Every row gives one point. The points of each table are mixes of a few directions, plus a little noise. Count the directions of each table, and those that both share. Where both have some left over, give the other angles between the two spaces (their principal angles), to ten degrees, smallest first.

First (7 x 2):
[[ 4.3  4.8]
 [ 0.9  1.0]
 [-4.2 -4.8]
 [ 0.6  0.7]
 [-3.6 -4.1]
 [ 2.5  2.9]
 [-0.4 -0.4]]
Second, 6 rows:
[[ 2.2  2.4]
 [ 2.4  2.6]
 [-5.8 -6.5]
 [ 2.0  2.2]
 [ 0.4  0.4]
 [-1.1 -1.3]]
Directions: first 1, second 1, shared 1

First, 8 rows:
[[ 0.3  0.2 -0.3  0.5  0.1 -0.2]
 [ 0.0  0.0  0.1  0.1  0.1 -0.1]
 [ 0.6  0.4 -0.6  1.4 -0.1 -0.8]
 [-2.7 -1.8  3.7 -7.5 -0.3  3.7]
 [-0.2 -0.1  0.1 -0.3 -0.1  0.0]
 [-0.9 -0.6  1.2 -2.4  0.0  1.3]
 [-1.8 -1.2  2.4 -4.9 -0.2  2.5]
 [ 4.8  3.3 -6.4 13.2  0.5 -6.7]]
Second, 6 rows:
[[-3.4  0.6 -2.0 -2.7  2.7  1.3]
 [-3.6 -3.1 -5.3  2.2  2.7  4.3]
 [ 3.0  1.6  0.2 -5.5 -3.1  0.4]
 [ 2.8  0.5  4.7  1.3 -5.4 -3.0]
 [ 0.9  1.1  4.6  1.0 -2.9 -3.4]
 [ 0.3 -0.6 -2.1  3.6  5.9  0.4]]
Directions: first 1, second 4, shared 0; angles 40

First, 8 rows:
[[-1.7 -0.6  0.4  0.0 -1.1  0.6 -0.8 -0.5  1.0]
 [-3.0 -1.0  0.7 -0.1 -2.0  1.1 -1.5 -0.7  1.7]
 [-8.2 -2.8  1.7 -0.2 -5.3  3.1 -4.0 -2.0  4.7]
 [ 9.2  3.1 -2.0  0.2  6.0 -3.5  4.5  2.3 -5.3]
 [ 9.8  3.3 -2.1  0.3  6.4 -3.6  4.8  2.4 -5.6]
 [-4.3 -1.5  0.9 -0.1 -2.7  1.6 -2.0 -1.0  2.4]
 [-2.3 -0.8  0.5 -0.1 -1.5  0.9 -1.1 -0.6  1.3]
 [ 0.3  0.1 -0.1  0.0  0.2 -0.1  0.2  0.1 -0.2]]
Second (10 x 9):
[[  1.5   0.2   0.0   0.7   1.6   0.8   1.2   0.1  -0.5]
 [ -4.7  -0.6  -0.1  -2.1  -5.0  -2.1  -3.9  -0.3   1.0]
 [ -3.0  -0.3   0.0  -1.3  -3.1  -1.4  -2.4  -0.2   0.6]
 [  2.0   0.2   0.0   1.0   2.1   0.9   1.6   0.2  -0.3]
 [  4.4   0.6   0.0   1.9   4.6   1.9   3.6   0.4  -0.9]
 [  6.8   0.9   0.0   3.0   7.0   3.0   5.5   0.4  -1.4]
 [ -1.8  -0.2   0.0  -0.8  -1.8  -0.8  -1.4   0.1   0.4]
 [-11.0  -1.4   0.0  -4.8 -11.6  -4.9  -9.0  -0.7   2.4]
 [  0.5   0.1   0.0   0.2   0.5   0.2   0.4   0.0  -0.1]
 [  5.5   0.6  -0.1   2.4   5.7   2.5   4.5   0.5  -1.2]]
Directions: first 1, second 1, shared 0; angles 40

First, 10 rows:
[[-2.2 -1.4  1.4 -0.8  3.1 -1.9 -1.6  2.3  0.7  2.1  2.1 -1.0]
 [-0.3 -7.7 -5.9 -3.7 -7.9  7.2  4.6 -4.6 -1.3  4.8 -0.5 -0.7]
 [-2.2 -1.0  6.4  1.1  5.0 -0.4 -2.0  8.2  6.7 -3.5  3.1 -1.3]
 [ 1.5  4.7  0.5  0.6 -0.2 -4.0 -0.5 -3.1 -1.1 -1.7 -2.5  1.9]
 [-1.2  1.6  5.0 -0.5  0.6 -3.9 -0.1  0.7  4.5 -2.6 -0.9  1.7]
 [ 2.6  1.4 -4.1  2.1 -0.4  2.6  0.0 -1.3 -4.3  0.0 -0.6 -0.6]
 [-0.7  0.2 -0.1 -2.9 -3.6 -3.2  1.5 -5.2 -0.2  1.7 -2.3  2.2]
 [-1.2 -1.8  2.2 -1.5 -2.0  0.1  1.4  0.1  3.7 -0.6 -0.4  0.9]
 [ 2.4  3.0  0.0  2.2 -0.7  0.9  0.4 -0.2 -0.1 -3.8 -1.6  0.9]
 [ 1.4  0.8 -5.6  3.5  6.6  2.2 -3.8  3.4 -7.9  3.3  3.5 -3.9]]
Second, 10 rows:
[[ 2.4 -0.2 -7.9 -3.0 -5.6  3.2  4.4  4.0  1.4 -8.2  3.2  2.3]
 [ 1.7 -0.1 -5.6 -2.1 -4.0  2.4  3.2  2.9  1.1 -5.9  2.2  1.5]
 [-0.9  0.2  2.8  1.1  2.1 -1.1 -1.6 -1.4 -0.5  2.9 -1.1 -0.8]
 [-1.9  0.2  6.0  2.3  4.2 -2.4 -3.4 -3.1 -1.1  6.3 -2.4 -1.7]
 [ 1.3  0.0 -4.1 -1.6 -2.9  1.8  2.3  2.1  0.7 -4.2  1.6  1.2]
 [-0.4  0.1  1.3  0.5  1.0 -0.5 -0.6 -0.6 -0.3  1.3 -0.5 -0.3]
 [ 0.8  0.0 -2.6 -0.9 -1.8  1.0  1.5  1.3  0.5 -2.7  1.1  0.6]
 [ 1.3 -0.1 -4.2 -1.6 -3.0  1.9  2.4  2.2  0.7 -4.4  1.7  1.2]
 [-1.8  0.2  5.8  2.3  4.1 -2.4 -3.2 -2.9 -1.1  6.0 -2.2 -1.7]
 [-2.6  0.2  8.6  3.4  6.2 -3.5 -4.8 -4.4 -1.5  8.9 -3.5 -2.5]]
Directions: first 4, second 1, shared 0; angles 50

First (10 x 20):
[[  1.2  -2.0   2.0   2.0   2.6   0.2   0.1   0.0   1.7   1.4  -0.1   0.6
   -0.3  -0.2  -1.9  -0.2   0.4  -0.7  -1.2  -0.5]
 [  0.2   1.9  -6.0  -1.5  -1.0   0.4  -1.9   3.0  -3.0   0.0   1.0  -0.2
   -2.7  -1.0   2.2  -0.1  -1.4  -0.1  -0.6   0.0]
 [  0.9   4.6  -5.3  -5.1   1.1  -0.9  -4.0   1.7   0.7  -0.4  -1.7  -1.1
   -1.9   2.1   2.4   2.3   0.1  -1.1  -3.3  -1.0]
 [  0.5  -4.9   3.3   5.5   1.2   1.1   2.4   0.2  -0.4   1.7   1.8   1.4
   -0.2  -2.4  -2.8  -2.1  -0.4   0.2   1.2   0.4]
 [  1.2   0.7  -5.6  -0.2   0.9   0.6  -2.2   3.6  -2.2   1.1   1.1   0.2
   -3.6  -1.3   1.2  -0.2  -1.3  -0.7  -1.7  -0.4]
 [  2.0   5.0  -5.3  -5.8   3.1  -1.2  -5.2   1.8   2.4   0.3  -2.5  -1.1
   -2.4   2.9   2.0   3.1   0.5  -1.9  -5.2  -1.7]
 [ -0.6   3.6  -1.9  -4.1  -1.2  -0.8  -1.5  -0.5   0.4  -1.5  -1.4  -1.1
    0.5   1.9   2.1   1.5   0.4   0.0  -0.5  -0.2]
 [ -6.2   0.0   4.3   0.6 -11.0   0.4   6.7  -4.6  -5.5  -5.0   2.0  -0.8
    6.1  -1.4   2.4  -2.5  -0.7   4.3  10.0   3.3]
 [ -0.8   2.0   0.9  -2.4  -1.0  -0.7  -0.1  -1.7   1.1  -1.3  -1.2  -0.7
    1.6   1.7   0.8   1.0   0.7   0.2   0.3   0.0]
 [  1.6 -10.8  13.7  11.0   5.3   1.1   5.7  -3.6   4.9   3.7   1.1   2.8
    2.8  -2.1  -8.4  -2.9   1.6  -0.2   1.2   0.1]]
Second (9 x 20):
[[  3.4   0.3   7.4  -1.2   2.3  -1.9   5.9   0.1  -7.0  -1.4   5.7   1.7
    6.6  -7.5  -0.1  -5.8  -0.2   4.0  -1.1   6.7]
 [  1.7   1.1   1.4  -1.6   1.5  -0.9   1.2   0.6  -2.4  -0.5   1.8   0.5
    1.8  -2.4   0.4  -1.7  -0.1   1.1  -1.4   2.2]
 [  2.7  -2.6   2.1   2.5   4.5   0.1   0.1   1.1   1.0   2.2   0.9   1.2
   -0.7  -1.6  -2.4  -1.1   0.2  -0.6  -2.5   0.1]
 [  5.2   1.8  -3.8  -2.5   8.4  -1.0  -5.3   3.7   3.0   3.1  -1.2   0.4
   -3.9   0.7  -0.8   1.7   0.5  -2.8  -8.3  -1.7]
 [ -2.2   1.5   2.9  -1.9  -2.2  -0.7   0.3  -3.8   3.5  -1.7  -2.8  -1.2
    2.5   3.7   0.2   2.1   1.5   0.0   1.7  -0.9]
 [ -0.3  -0.9  -0.3   1.3  -1.4   0.5   1.5   0.8  -2.9  -0.2   1.8   0.5
    0.1  -2.2   0.3  -1.6  -0.9   1.0   1.4   1.3]
 [ -0.2   0.3  -1.2  -0.5   1.5   0.1  -3.0  -0.7   5.1   1.0  -3.3  -0.7
   -1.9   4.0  -0.8   3.0   1.0  -2.1  -1.6  -3.0]
 [ -3.3  -2.3   2.8   3.0  -5.2   0.9   3.7  -2.2  -2.0  -1.5   1.1   0.1
    2.2  -0.8  -0.1  -1.5  -0.5   1.7   5.7   1.0]
 [ -7.0   0.9 -11.4   0.9  -9.6   2.9  -4.4   0.4   1.8  -1.0  -4.0  -2.3
   -6.6   6.3   3.3   4.8  -1.7  -2.1   6.3  -5.5]]
Directions: first 3, second 4, shared 3

First:
[[ -2.2   1.9   2.0  -1.4  -1.6   7.7   4.4   5.4  -1.3  -0.8   1.7  -7.5
    1.6   1.9  -2.0  -3.6   0.1   8.3   1.4  -2.7  -1.1  -1.8   0.0  -2.2
   -7.8   3.3  -2.3   2.0   1.2  -4.3  -3.1  -2.1]
 [  0.6   2.9  -4.4  -1.9   2.2   6.9   2.0   3.7  -0.9  -1.4  -0.2  -7.7
   -0.9   1.8  -5.5  -7.1   0.1  10.0   1.2  -6.5   2.2  -0.2   3.7   0.2
  -11.0   2.2  -4.6  -1.5   5.5  -7.6  -2.6  -0.1]
 [ -4.3   1.9   4.9   1.1  -2.7  -1.8   2.5   0.2   0.0  -3.0  -8.5  -0.6
   -2.2  -2.2   2.1   6.1   0.8   1.2   2.8   1.4  -2.5   1.1  -7.5   0.2
   -1.5  -2.9   3.8   4.8  -0.1   4.6   3.5  -6.2]
 [  3.1  -2.0   0.5   1.4   3.3  -3.0  -1.9  -3.1  -1.3   2.6   5.4   3.6
   -0.1  -1.3  -0.6   1.8   0.1  -4.5  -4.3  -0.4   0.1   0.0   2.9   2.7
    8.7   0.4   0.8  -1.4   0.3   3.5  -0.6   2.4]
 [  2.6  -1.5  -0.9   0.7   1.5  -3.0  -3.4  -2.2   0.1   0.6   0.5   1.5
   -0.3  -1.4   0.6   0.5  -0.1  -2.8   1.6   1.6  -0.5   2.1   0.7   0.5
    2.8  -0.6   1.1  -2.8  -0.5   0.8   0.0   2.5]
 [  3.1  -3.0  -2.8   0.1   0.5  -3.4  -4.3  -2.6   1.2   2.2   4.2   5.0
    1.6   0.6   1.8  -1.3  -0.7  -6.8  -1.0   3.3   1.1   0.2   3.2  -0.7
    5.5  -0.1  -0.2  -3.8  -3.0  -0.2  -0.5   5.1]
 [ -2.2   0.1   3.9   1.0  -2.7  -2.0   0.6  -0.1   0.4  -1.1  -3.9   0.9
    0.0  -1.2   3.2   4.4   0.2  -1.6   2.5   3.4  -2.6   0.7  -4.9  -1.2
    1.0  -1.6   3.1   2.5  -2.5   3.4   1.7  -2.5]
 [ -0.7  -0.3  -3.0  -0.8  -0.3  -1.3   0.0  -1.2   1.7   0.9   0.8   4.9
    0.1   2.0   0.2  -1.0  -0.2  -3.4  -4.4   0.1   3.1  -2.0   2.1   0.4
    2.3  -0.8  -1.6   0.1  -0.8  -0.1   1.5   0.9]]
Second, 10 rows:
[[-2.3 -0.7 -0.7  1.4 -0.7  0.0  0.6  0.8 -0.3  0.2 -0.5  2.7  0.2  0.9
   1.0 -1.4 -0.4 -1.0  0.4  2.0  0.4 -0.2  0.3 -1.2  0.6 -0.2  0.3 -0.3
  -1.2  0.0  1.6  0.4]
 [-1.0 -0.1 -0.7  2.8 -3.6  7.4 -4.0 -4.4  2.2  4.7 -2.5  6.3  6.8  5.6
   2.8  4.8  0.5 -9.7  4.1  3.9 -2.9 -5.5  3.8 -7.2 -2.1 -0.9 -6.6  3.8
   1.3  1.7 11.1  2.0]
 [-4.4 -1.6 -1.3  2.2 -0.5 -2.0  2.4  2.9 -1.3 -0.9 -0.1  3.7 -1.5  0.2
   1.2 -4.0 -0.9  0.7 -0.3  2.9  1.8  1.0 -0.5 -0.4  1.8 -0.1  2.4 -1.8
  -2.9 -0.3 -0.1  0.0]
 [ 3.0  0.9  1.2 -3.2  3.0 -4.7  1.9  1.7 -1.1 -3.1  2.2 -6.6 -4.5 -4.3
  -2.7 -1.6  0.2  7.1 -2.9 -4.5  1.3  3.6 -2.6  5.7  0.8  0.8  3.8 -2.0
   0.4 -1.1 -8.5 -1.5]
 [-4.7 -1.7 -1.3  1.9  0.3 -3.8  3.5  4.2 -1.9 -2.0  0.4  2.6 -3.3 -1.0
   0.6 -5.6 -1.0  3.0 -1.2  2.5  2.7  2.5 -1.3  1.2  2.4  0.1  4.2 -2.8
  -3.5 -0.8 -2.7 -0.5]
 [ 6.0  2.3  1.6 -2.1 -0.7  5.7 -4.8 -6.0  2.7  3.2 -0.7 -2.8  4.8  1.9
  -0.5  7.7  1.4 -4.7  2.0 -2.8 -3.7 -3.7  2.2 -2.1 -3.3 -0.2 -6.0  4.0
   4.7  1.1  4.3  0.8]
 [-2.3 -0.7 -1.0  3.0 -3.0  5.3 -2.4 -2.5  1.4  3.5 -2.1  6.2  5.0  4.5
   2.7  2.5  0.0 -7.6  3.1  4.0 -1.7 -4.1  2.8 -5.9 -1.2 -0.8 -4.5  2.4
   0.2  1.2  8.9  1.6]
 [-2.0 -0.8 -0.4  0.2  1.1 -3.8  2.6  3.1 -1.5 -2.2  0.9 -0.4 -3.3 -2.0
  -0.4 -3.9 -0.6  3.9 -1.6  0.2  2.0  2.6 -1.7  2.5  1.7  0.3  3.7 -2.3
  -2.1 -0.8 -4.2 -0.7]
 [ 6.5  2.2  2.2 -4.4  2.3 -1.0 -1.2 -2.0  0.6 -1.1  1.6 -8.0 -1.4 -3.0
  -3.0  3.2  1.1  3.8 -1.6 -5.8 -1.0  1.2 -1.2  4.1 -1.3  0.5  0.0  0.4
   3.2 -0.4 -5.4 -1.0]
 [ 1.2  0.4  0.5 -1.7  1.8 -3.2  1.5  1.6 -0.9 -2.0  1.2 -3.5 -3.0 -2.6
  -1.6 -1.5  0.0  4.4 -1.9 -2.2  1.1  2.5 -1.7  3.5  0.6  0.5  2.7 -1.5
  -0.1 -0.7 -5.3 -0.9]]
Directions: first 5, second 2, shared 0; angles 40, 90
